Each point is reached from the start by the listed moves, each made once or not at all, plus a little noise. Say if it took an odd or an even number of moves. Then give how often each move was made.

Moves:
(1): [ 39 -18  39   6]
(2): [-25  13  42  32]
(3): [-23  -6  47   7]
Start: [-10 -12  -2  -1]
Points:
[ 34 -31  38   4] -> odd (1, 0, 0)
[  1 -18  81  33] -> even (1, 1, 0)
[-33 -17  48   5] -> odd (0, 0, 1)

Moves:
(1): [ 38 -10  -6 -51 -27  10 -12   2  -8  37  33   4]
(2): [  4  12 -15  14  22  22  20  -2   9  -6 -19   0]
(3): [ -2  -2  19 -25   7  21  15  -1 -11  -8  -1   4]
(4): [  9  12  15  21   0  13  10  14  25 -21   8  -2]
(5): [  6 -45  -6   8   4 -17  17 -10  -2  13  -7 -17]
(6): [  1  -1   8   6  15  23  10  13 -11  -2  34  21]
(7): [-19 -14   0  36 -13  17  23 -21  -2  15  -1 -12]
(8): [ -7 -18 -21   8 -19   0   4   8  -3 -21   2 -15]
(9): [ -9 -20  13  23   6  45   8  -1   4 -17 -23  28]
Start: [17 -1 -9 15 12 16 13 21 21 25 16  7]
Points:
[ 20 -11  28  66  32  96  41  46  40 -17  35  54] -> odd (0, 0, 0, 1, 0, 1, 0, 0, 1)
[ 33 -32 -52  22 -25  64  47   8  17  51  31 -18] -> even (1, 1, 0, 0, 0, 0, 1, 1, 0)
[ 29  23  11  26  40  73  57  33  43 -12   4   9] -> odd (0, 1, 1, 1, 0, 0, 0, 0, 0)
[ 39 -32 -11  35 -30  78  49  38  23  33  91   3] -> odd (1, 0, 0, 1, 0, 1, 1, 1, 0)
[-15 -43 -14  72  16 121  83   4  20 -13 -28  12] -> odd (0, 1, 1, 0, 0, 0, 1, 1, 1)

Moves:
(1): [  5   7 -30 -16   2 -13 -11  -6  25  10  -1  10  -8  13   8 -12   6   1
  18 -13]
(2): [  9   2  -7 -18   0   4 -14   1 -12   5   5 -21 -13  24  -2  -6  -2  -3
  -7  -2]
(3): [ 39 -11 -31   7 -15 -12 -23  21  32  -5  -9 -25   0  -5  22   3   7 -32
  36  -2]
(4): [ -4  16 -19   0 -40  17 -12 -12   7  -9   0   0  -1  22  16  -7 -20 -10
   8 -14]
(5): [-27 -14 -16  -2  12  -7 -29  -1   7 -10 -34  27  15  -5 -22  10  -1  13
   0  -9]
(6): [ 13 -11   1   6  -5  -6 -12   8  -5  -4  16   8  25   3  -8  10 -17 -11
  31  -8]
(7): [ 26  15   5  23 -14   6  23  16   6  -5 -17 -15 -11   5  -2 -15  -3  -1
 -27 -38]
(8): [ 44   9 -13  -6  16   6  10 -13  -7  24  23  14 -10  17  40  14 -19  20
  -4  -3]
(9): [-22  17  -5   6  17  11  25  23 -16  -5 -12  11   4 -17  11  -2   0  12
  -4 -10]
(10): [ -4  -2  13 -18   6  13 -10 -12  21 -12 -13   7   3 -13 -19 -30  -8 -11
  -2  -6]
(11): [  8  -6  -1 -10  -2  -3 -10   1 -15 -13   5  -1 -28  -1 -12  18 -10 -35
  10   2]
(12): [ -2 -23   4 -17 -20  11   0  26  22   3   3   4  -3   3  -6   2  -2   8
   8  21]
(13): [ 18 -19  24  -3  21 -31 -11   3   1 -12 -10   9  48  35  -3  17  -8 -12
   2   6]
(14): [-18 -23   2  -8   4   7   4 -10  12  -2 -11 -19   6  13 -16  -4  -2  -2
   3  -4]
(15): [ -7  -4  14  -7  -7  -4  -1  -5 -25   6   0  22 -10 -29   8 -21 -21   5
 -11   2]
(16): [  4  -7  13 -14  23   1   6  16  -9  17  -5  17   6  -8   9   7  16 -11
  -5  -3]
(17): [  6 -10 -10  15  26  10  13   0   9 -10  20   5  -6   1  19 -15  -1  -6
  -9   4]
(18): [ 12  -2   8  -8  -8  -6  -7 -15   1 -11   9  -6  12  -2  13   5  36  12
  15  -2]
Start: [  7 -10 -20  -8  12  13  -5  -3   9 -17  -9   5  -2   9  -7  13  -8  13
  20  22]
Points:
[ 43 -44   0 -37  44  17   0  -3 -22  24  13  43  16   0  31  14 -53  19
  30   5] -> odd (0, 0, 0, 0, 0, 1, 0, 1, 0, 0, 0, 0, 0, 1, 1, 1, 0, 0)
[ 48 -71 -28 -73  85 -15 -60 -63  39 -47 -21  71  24  39  14  -6 -39  -2
  42   0] -> even (1, 0, 0, 0, 1, 0, 0, 1, 0, 1, 1, 0, 1, 1, 1, 0, 1, 1)
[ 67 -40 -87 -60  11   9 -66  12 113  -5 -50  42 -11  23  13   0 -21   8
  75  11] -> even (1, 0, 1, 0, 1, 0, 0, 1, 0, 1, 0, 1, 0, 0, 0, 0, 0, 0)
[ 55 -65 -60 -54 -37 -14 -65   7 105 -36 -32 -24  52  89  27  18   9 -27
 106  13] -> odd (1, 0, 1, 1, 0, 0, 0, 0, 0, 0, 0, 1, 1, 1, 0, 0, 0, 1)
[ 10 -42 -44 -57  81  52  22  31  55   1 -56  89 -15  -9  21 -54 -42  45
 -16 -36] -> odd (1, 0, 0, 0, 1, 0, 1, 1, 1, 1, 0, 1, 0, 1, 1, 1, 1, 0)
[ 43 -51 -56 -63  37  48 -16 -12  67  -5 -31  43 -41  41   1 -60 -61  36
 -11 -25] -> even (1, 1, 0, 0, 1, 0, 1, 1, 0, 1, 0, 1, 0, 1, 1, 0, 1, 0)
[  9 -98 -57 -38   7  21 -72  13 121 -77 -67   8  62  63 -19 -16 -42 -34
  72  19] -> even (0, 0, 1, 1, 1, 0, 0, 0, 0, 1, 0, 1, 1, 1, 0, 0, 1, 0)
[ 86 -85 -26 -41  -8  24 -29  55  38 -44 -29 -18 -20  71  18 -14 -51 -85
  27  -8] -> odd (0, 1, 1, 1, 0, 0, 1, 0, 0, 0, 1, 1, 1, 1, 1, 1, 1, 0)
[  22  -16 -107  -24   13    2  -59   47   53  -21  -53   60   44   17
   30   24  -17  -21  102  -36] -> odd (1, 0, 1, 1, 1, 1, 0, 0, 1, 0, 0, 0, 0, 0, 0, 1, 0, 0)

Moves:
(1): [ 11  14  -2   0  -2  -3  -6   1  11   5  -7  -3  -8   5  -3  -4   9   1
 -13   5   3   4   7  -4  -8]
(2): [ -3  11   9  -2  -9  14  14  -7  14  -3   0  11  -5   0  -5   5 -15  -4
   0 -11  -7  16   3  -6  14]
(3): [ 10   8  10   1  -4   7  12   8   5  16   1  -8   7   0   5  17  10  -3
   2  -7  -7 -12   4  15  10]
(4): [  4  -3  13  -2  12  -1   7   6   4  -1 -23  -4   3   9   6  13  19   7
   4   2  -4   1 -11  -8 -12]
(5): [ -4  -3 -18  11   3  -1   5  -3 -14   6  -3  16  -1   5  13  -3   1  12
  -2   4  -3 -19   7   2  -1]
(6): [  5 -11   0   3   6  12  -2  -3   3  -6  -7 -12  -7  -8   3  10   7  16
 -19 -10   0  -4   7   1 -11]
(7): [ -2  -3   3  -6  12  -3   6  13  -3  13 -10  -3 -10   4 -12 -11  -2 -13
  11   2 -10   6   3 -11   0]
(8): [ 22   1  -4   7   3 -21   3   0  -7   8 -16   0  -7   5  16   8  -7   0
   1   2   5   8   2   5  -9]
(9): [  4   4  -7   8  20 -10   0  -8   1  -8  -3 -13  25   0 -10   0   5   3
   0   4  11   7   3 -14  -4]
(10): [ -9   7   4   6  18   1  12  13  25 -13 -12  23  19  11 -12   6  10  -6
   7 -12   2  -4  12  29  -1]
(11): [  2  -5  14   5  20   3  -5  -4 -12  -2  -3   4   1   3  -3 -11   5   8
  -8   2   4   7  -1  -2  -5]
(12): [  9   8  17   9 -12  -1  -8   9   7  -1   1   1  15   4 -21   7  -9   8
  18   5  -8  -2  -9  -9   7]
(13): [  3   0  -7  -4  -2 -10   9   9   6   7   4   4 -10  16   2   1   3  -1
  -3 -22   1  -1   7 -10  -1]
(14): [  6   3 -13  13  -3   8  -5  -2  12  14  -1  10   7  -5  14  -7  15  11
   3  -4  16   4   3   2   2]
(15): [ -2  -6  -5  16 -13  10   7   1  -6   1  -7  10  -2   7 -11  -6   0 -25
   3  -1  13  10   4  -6  -5]
(16): [ 10 -15 -25  10  17   2  -1   8 -13  -1   6  12  -1  20   6   4   9  -7
   1  -6   5  19   1  21  -5]
(17): [ 25  -8  10  11  -5   1   8  -5   3  -1 -11  -3  13  12  -5 -10  13   4
 -11  -6  -1   5   4  -2   0]
(18): [ -6 -14   5  -3   6  -8 -18  -2  -5  -3   8  21  20   3  -1  26   2  -4
  16  -8  -9 -12 -21 -13  12]
(19): [ -7   4 -35  12 -19  -7  -7  14   3  -2 -10   9 -11 -10 -18  -2  -4   9
  -8  -1  16   3 -12   1   5]
(20): [-14   4  -2  -6  -1  -7 -10   7  -6   7   5   5  13   0  15   2 -13   7
   6 -18 -19 -11 -24   5  -5]
(21): [ -1 -19  -6  19   7  18  13   2  -8 -14  14   7  -9  -5  12   0   0  -2
  -2  -2   2  -4  -6   2  -4]
(22): [ -1   2   5  10 -17  11 -12  -1 -14 -16  -8   7  11  -3  12 -24 -15   1
  -2   1   0 -11  -9 -18  17]
(23): [ -1  13   7  29 -10  11  -4  -4   1  14  -9  -5 -10  -3  12   4  11   1
   3 -24 -16  -1   7  -9   5]
(24): [ -5  -9  -4  14  -8   4   3  -9  11  10   3   1   1  12   1   1   1  10
  -4  -3  13  -6 -11   1  10]
Start: [ 11  12 -10   8 -11  -1  -4   0 -14 -12   8   2   4 -23   4  -5  -3   7
  -6 -17  21 -15 -10  14  -4]
Points:
[  4  15 -30 121 -82  64   3  17   2   4 -17  50  -9 -23 -11 -35 -22   1
  16 -53  40   0 -38 -38  49] -> even (0, 1, 0, 0, 0, 0, 1, 0, 0, 0, 0, 1, 0, 1, 1, 0, 0, 0, 1, 0, 1, 1, 1, 1)
[ 62 -24 -41  70  42 -26  -9   4 -27   6 -69  26  36  -4   6  10  51  58
 -18 -31  48  -9 -28 -24 -28] -> odd (0, 0, 0, 1, 1, 1, 1, 1, 1, 0, 1, 0, 0, 1, 0, 0, 1, 1, 1, 0, 0, 0, 0, 0)
[ 24 -10 -73 100  20  14  -8  15 -12  39 -40  27  29   3  23  47  67  50
   0 -67  33 -28 -29   4   4] -> even (0, 0, 1, 1, 1, 1, 1, 0, 1, 0, 0, 0, 0, 1, 0, 1, 0, 1, 1, 0, 0, 0, 1, 1)
[ 68  24 -27 107   6   0   3  24   8  10 -35  49  62  50   5 -12  31   6
   1 -52  82  10   2  26   6] -> odd (1, 0, 1, 0, 0, 0, 0, 1, 1, 1, 1, 1, 1, 1, 1, 1, 0, 0, 0, 0, 0, 1, 0, 1)
[ 25 -37 -31  71  86 -12  42  22 -14 -13 -27  82  27  59  18  36  24   9
  17 -64  34   5 -23  13 -10] -> odd (0, 1, 0, 1, 1, 0, 1, 1, 1, 1, 1, 0, 1, 0, 0, 1, 0, 1, 0, 0, 1, 0, 0, 1)
[ 39  -3 -70  96  37  46  36  14   4 -12  -8  45  33   7  21  15  60  10
 -25 -43  63 -13  29  64 -31] -> even (1, 0, 1, 0, 1, 1, 0, 0, 1, 1, 0, 0, 0, 1, 1, 1, 0, 0, 0, 0, 1, 0, 0, 0)
[ 54 -25 -38 101 -12  25   0  37  26   8 -23  77  57  41 -36  32  58  28
  -8 -88  69 -10 -23  43  14] -> odd (0, 0, 1, 0, 0, 1, 0, 0, 0, 1, 1, 1, 1, 1, 1, 1, 1, 1, 1, 0, 0, 0, 0, 1)
[ 76 -28 -14  83  32  17  18  23 -25 -31 -48  56  44  32  55  37  54  24
 -22 -56  13 -43 -16  44 -18] -> even (1, 0, 1, 1, 1, 1, 0, 1, 0, 1, 0, 0, 0, 0, 0, 1, 1, 1, 0, 0, 1, 1, 0, 0)
[ 40 -27 -53  89  -6  23  33  28 -20   0  -1  60 -14  39 -28 -21  -3  33
 -15 -55  35   9 -24  -2  18] -> odd (0, 1, 0, 0, 1, 0, 1, 0, 0, 0, 1, 1, 1, 0, 0, 1, 1, 0, 1, 0, 1, 0, 0, 1)
[ 24   7 -91  85   0   7  -4  32 -25   6  18  41  47 -14  18  15   9  44
  15 -45  35 -31 -46  38  -2] -> odd (0, 0, 1, 0, 1, 0, 0, 0, 1, 0, 0, 1, 0, 1, 0, 1, 0, 0, 1, 1, 1, 0, 0, 0)
[ 36 -20 -30  56  -7 -15 -16  36 -44  28  -8  48  35  35  42  32 -19  33
  20 -79 -12 -58 -54   3  18] -> even (0, 0, 1, 0, 1, 1, 1, 1, 0, 0, 0, 1, 1, 0, 0, 1, 0, 1, 0, 1, 0, 1, 0, 1)
